Each point is reached from the start by the listed moves, each made once or not at all, plus a little noise. Say if it took an odd or an even number of moves. Then give how often each move was made.
In the rows, 128 means zero.

Moves:
(1): [129 151 115]
(2): [ 48 142 128]
Start: [137 114 124]
Points:
[ 62 129 123] => odd (0, 1)
[ 58 151 113] => even (1, 1)
[137 138 114] => odd (1, 0)

Moves:
(1): [127 171 134 142 102 128 127]
(2): [118 143 111  72 137 109  90]
(3): [114 150 133  55 136 132 132]
(4): [121 133 145 168 127 157 121]
Start: [131 145 127 137 136 125 136]
Points:
[121 203 115  96 117 106  98] => even (1, 1, 0, 0)
[107 225 121  21 127 110 101] => odd (1, 1, 1, 0)
[122 158 110  81 145 107  98] => odd (0, 1, 0, 0)
[121 192 149 190 110 154 129] => even (1, 0, 0, 1)

Moves:
(1): [193 142 120 123 147 148 100 121]
(2): [129 136 143 115 110 114 135 148]
(3): [127 119 153 134 137 153 125 141]
(4): [159 127 140 150 162 135 132 135]
(5): [112 117 138 121 139 122 120 141]
(6): [117 131 149 117 152 169 144 196]
Start: [150 126 120 146 135 123 131 114]
Points:
[235 140 187 146 201 202 124 215] => odd (1, 1, 1, 1, 0, 1)
[170 127 154 156 192 171 151 190] => even (0, 0, 0, 1, 0, 1)
[136 122 147 127 127 102 131 148] => even (0, 1, 0, 0, 1, 0)
[249 146 139 150 171 137 111 133] => odd (1, 1, 0, 1, 0, 0)
[200 137 138 122 146 125 101 139] => odd (1, 1, 0, 0, 1, 0)

Moves:
(1): [125 130 128 122 144 104 126 135 100 113 124]
(2): [135 131 125 135 119 113  93  91 156  82 119]
(3): [130 139 151 117 130  95 110 121  96 104 121]
(4): [145 129 120 144 122  89 143 101 121 126 101]
(5): [127  86 170 130 167 107 125 126 111 106 163]
(6): [146 122 133 120 135 138 115 141 118 143 130]
(7): [138 116 123 161 138 104 125 130 122 165 124]
(8): [111 156 116 130 126 120 129 150 160 116 116]
(9): [144 119 137 132 127 108 110 167 162 114 173]
Start: [128 130 108 126 137 128 131 124 125 117 133]
Points:
[165  84 147 150 177   7  87 103 133  16 170] => odd (1, 1, 0, 1, 1, 0, 0, 0, 1)
[163 158 128 121 154  13 101 172 114  64 131] => even (1, 0, 1, 1, 0, 1, 0, 1, 1)
[126 160  85 133 143  59 147 128 121  87  86] => odd (1, 0, 0, 1, 0, 0, 0, 1, 0)

Moves:
(1): [135 135 135 118 148 149 129 130 118 120 118 136 106 142]
(2): [116 127 108 125 138 129 125 124 148 139 119 118 119 127]
(3): [118 118 151 129 151 148 133 116 140 109 135 145 143 135]
(4): [124 129 127 133 119 145 137 134 136 135 128 147 114 130]
(5): [138 132 138  76 126 104 127 109 113 116 147 137 134 150]
(6): [129 135 136 109 145 133 126 124 138 142 127 139 125 130]
(7): [134 139  85 123 133 109 147 139 128 130 100 146 117 122]
(8): [131 127 124 140 126 148 133 130 126 127 133 133 178 139]
(9): [154  93 132 121 150 121 139 159 113 139 121 152 135 138]
(10): [132 153 126 129 147 127 153 109 117 142 158 107 110 113]
(11): [122 130 128 118 134 158 119 124 145 112 128 137 124 120]
(12): [140 128 150 134 142 141 148 148 129 131 115  88 129 133]
Start: [111 126 104 120 126 149 106 129 127 118 110 100 128 106]
Points:
[119 115 111 108 217 249 146 126 151 117 126 149 133 119] => even (1, 1, 1, 1, 0, 0, 0, 1, 1, 1, 1, 0)
[ 98 116 122 124 151 221 103 111 152  84 124 126 190 114] => odd (0, 0, 1, 0, 0, 0, 0, 1, 0, 0, 1, 0)
[147 100 106  55 213 158 158 156 140 127  82 131 186 158] => even (0, 1, 1, 0, 1, 1, 1, 1, 1, 0, 0, 1)

Moves:
(1): [144 155 114 131 102 144 138 128 120 126 128 132 108 122 120]
(2): [123 137 139 115 133 138 112 192 150 131 126 136 135 143 112]
(3): [119 121 114 143 103 131 126 141  96 127  99 131 126 134 123]
(4): [ 95 129 129 114 131 130 125 105 129 114 168 133 132 129 127]
(5): [108 127  90 130 117 143 124 145 134 108 128 110  97 127 130]
(6): [139 127  75 132 114 128  79 123 131 128 127 174 139 118 146]
(7): [166 139 126 144 127 152 133 133 167 113 148 124 114 128 139]
(8): [106 152 125 135 134 107 105 140 131 116 151 132 136 133 124]
(9): [136 103 122 125 145 138 146 117 107 128 108 105 111 134 113]
(10): [138 101 106  97 133 129 128 137 113 114 127 126 115 140 134]
(11): [125 116 102 131 125 125 108 134 136 133 129 119 132 143 131]
(12): [122 123 136 101 145 132 119 125 126 116 136 123 134 136 134]
(13): [119 119 139 122 115 123 125 126 141 130 119 130 142 122 108]
(14): [155 118 104 111 145 132 119 148 150 116 130 131 155 130 141]
Start: [153 145 138 108 116 152 119 128 127 137 113 114 111 123 131]
Points:
[ 88 142  54 119  71 130  22 132 125 116 138 165 148 134 121] => even (0, 0, 1, 1, 0, 1, 0, 1, 0, 0, 1, 0, 1, 0)
[151 161  50  86 111 203  74 214 212  75 166  85  92 154  97] => even (1, 1, 0, 1, 1, 0, 1, 1, 1, 0, 1, 0, 1, 1)
[160 166  23  64 112 199  60 238 209  59 196 107  82 164 136] => odd (1, 1, 0, 1, 1, 0, 1, 1, 0, 1, 1, 0, 0, 1)
[173 177 111  60 152 202  93 192 182  73 185 106 111 154 119] => even (1, 1, 0, 1, 0, 0, 1, 1, 1, 0, 0, 1, 0, 1)
[134 122 150  76 116 201 107 172 148 100 120 100 108 153  91] => odd (0, 1, 1, 1, 0, 0, 1, 0, 1, 0, 0, 1, 1, 0)
[111 155  11 115  88 176  15 151 152  70 173 136  94 145 158] => even (0, 0, 1, 1, 1, 1, 1, 1, 0, 0, 1, 1, 0, 0)
[199 117   7  57 107 213  35 242 171  67 110 146 100 155 164] => even (0, 1, 1, 0, 1, 1, 1, 0, 0, 1, 0, 1, 0, 1)

Moves:
(1): [139 125 141 128 145 137 112 122 128 126 141 123 129 130 125 128 117 124
 118 117 130 135]
(2): [129 133 131 128 135 139 121 145 150 136 150 119 130 131 129 134 132 130
 139 115 132 135]
(3): [126 114 129 134 121 125 125 111 116 132 136 123 140 120 140 126 133 119
 123 123 125 148]
(4): [119 131 144 115 117 118 143 121 128 127 133 123 152 117 125 127 140 135
 137 148 120 112]
(5): [127 120 141 127 126 121 129 118 128 134 127 109 134 130 133 150 132 119
 106 124 120 133]
(6): [128 130 127 137 115 146 146 144 124 122 130 127 138 148 119 144 130 138
 131 116 137 116]
(7): [125 123 124 116 127 143 123 136 140 128 134 124 132 116 137 149 131 120
 125 132 147 127]
(8): [114 131 120 114 139 123 129 144 141 117 129 118 121 134 130 133 137 137
 130 150 137 115]
(9): [141 134 126 119 123 134 118 125 123 114 107 130 139 121 108 136 125 124
 142 135 127 129]
(10): [124 148 135 134 131 123 123 131 128 151 129 122 143 135 117 127 116 131
 136 136 127 134]
(11): [122 125 134 135 135 127 122 136 114 138 126 122 121 107 109 135 129 125
 121 125 134 137]
(12): [125 123 136 130  97 134 132 108 138 128 114 113 138 139 131 147 133 121
 135 136 147 112]
(13): [109 133 123 116 131  87 117 137 109 142 141 143 138 130 147 112 123 119
 157 126 111 124]
(14): [130 127 130 143 126 118 134 138 123 134 126 114 131 123 150 129 115 134
 147 115 111 131]
(15): [138 130 132 132 123 137 143 118 126 120 128 101 120 131 121 106 125 133
 117 114 127 129]
(16): [128 113 134 127 141 128 115 108 117 145 131 122 141 128 124 120 135 115
 120 129 124 133]
(17): [126 126 136 112 118 140 113  99 127 128 132 138 137 130 131 144 128 120
 131 141 112 133]
(18): [126 126 135 116 129 128 125 119 123 132 129 131 132 126 146 128 138 124
 131 135 133 131]
(19): [152 138 127 131 139 123 120 146 122 131 139 134 120 135 125 117 130 113
 135 132 128 128]
(20): [118 129 114 116 111 120 139 124 135 142 130 126 136 121 124 141 136 149
 128 136 146 119]
Start: [140 100 120 128 120 133 129 134 138 150 117 127 121 126 122 143 146 125
 130 111 121 130]
Points:
[128  49 157 103 121 140  86  64 110 210 149  80 176  80 162 212 160  93
 100 107 123 176] => even (1, 0, 1, 0, 1, 0, 1, 0, 0, 0, 1, 0, 0, 1, 0, 1, 1, 1, 0, 1)
[133  92 152 111  45 143 139  77 138 169 118  57 186  85 110 187 163 136
 170 118 121 135] => even (0, 1, 1, 1, 0, 0, 0, 0, 1, 0, 1, 1, 0, 1, 1, 0, 1, 0, 0, 1)
[148  98 192  96  97 133 108  47 115 215 140  54 188 119  97 177 170  96
 108 146 131 129] => even (1, 0, 0, 1, 1, 0, 0, 0, 0, 1, 1, 1, 0, 0, 1, 1, 1, 1, 1, 1)
[128  84 137  68  58 153 114  58 151 167 101 107 200 103 107 211 178 112
 153 172 148  99] => odd (0, 0, 0, 1, 0, 0, 1, 0, 1, 0, 0, 1, 0, 0, 0, 1, 1, 0, 0, 1)
[132  85 153 111  96 182 115 135 184 150 148  60 159 154 155 249 149 115
 139 105 142 115] => odd (1, 1, 0, 0, 1, 1, 1, 1, 0, 0, 0, 1, 0, 1, 0, 0, 1, 0, 0, 0)
[125  76 129  91 134 150  86  92 155 181 170 100 160 123 130 173 170 123
 125 127 130 152] => odd (1, 1, 1, 0, 0, 0, 0, 1, 0, 0, 0, 0, 0, 0, 0, 1, 1, 0, 0, 1)
[118 116 138 102  99 149 134 169 168 208 154  70 187 129  86 207 186 131
 161 158 191  91] => odd (0, 1, 0, 1, 0, 1, 1, 1, 0, 1, 1, 1, 0, 0, 0, 1, 0, 0, 1, 1)
[154 132 131 111 146 115  98 166 123 182 120  96 142 105 105 164 136 133
 166 140 141 136] => odd (1, 0, 0, 0, 0, 0, 0, 1, 1, 1, 1, 0, 0, 1, 0, 0, 0, 1, 1, 1)
[128 120 131 119  66 148 138 124 128 181  85 102 174 128  80 204 156 142
 159 134 175 112] => odd (0, 0, 0, 0, 0, 1, 0, 0, 1, 1, 1, 1, 0, 0, 0, 0, 0, 1, 0, 1)
[117  91 125  70  95 116 134 113 115 178 171 100 188 127 136 153 186 114
 155 149 125 105] => odd (0, 0, 1, 1, 0, 1, 1, 1, 0, 0, 0, 0, 1, 0, 1, 1, 1, 0, 1, 1)
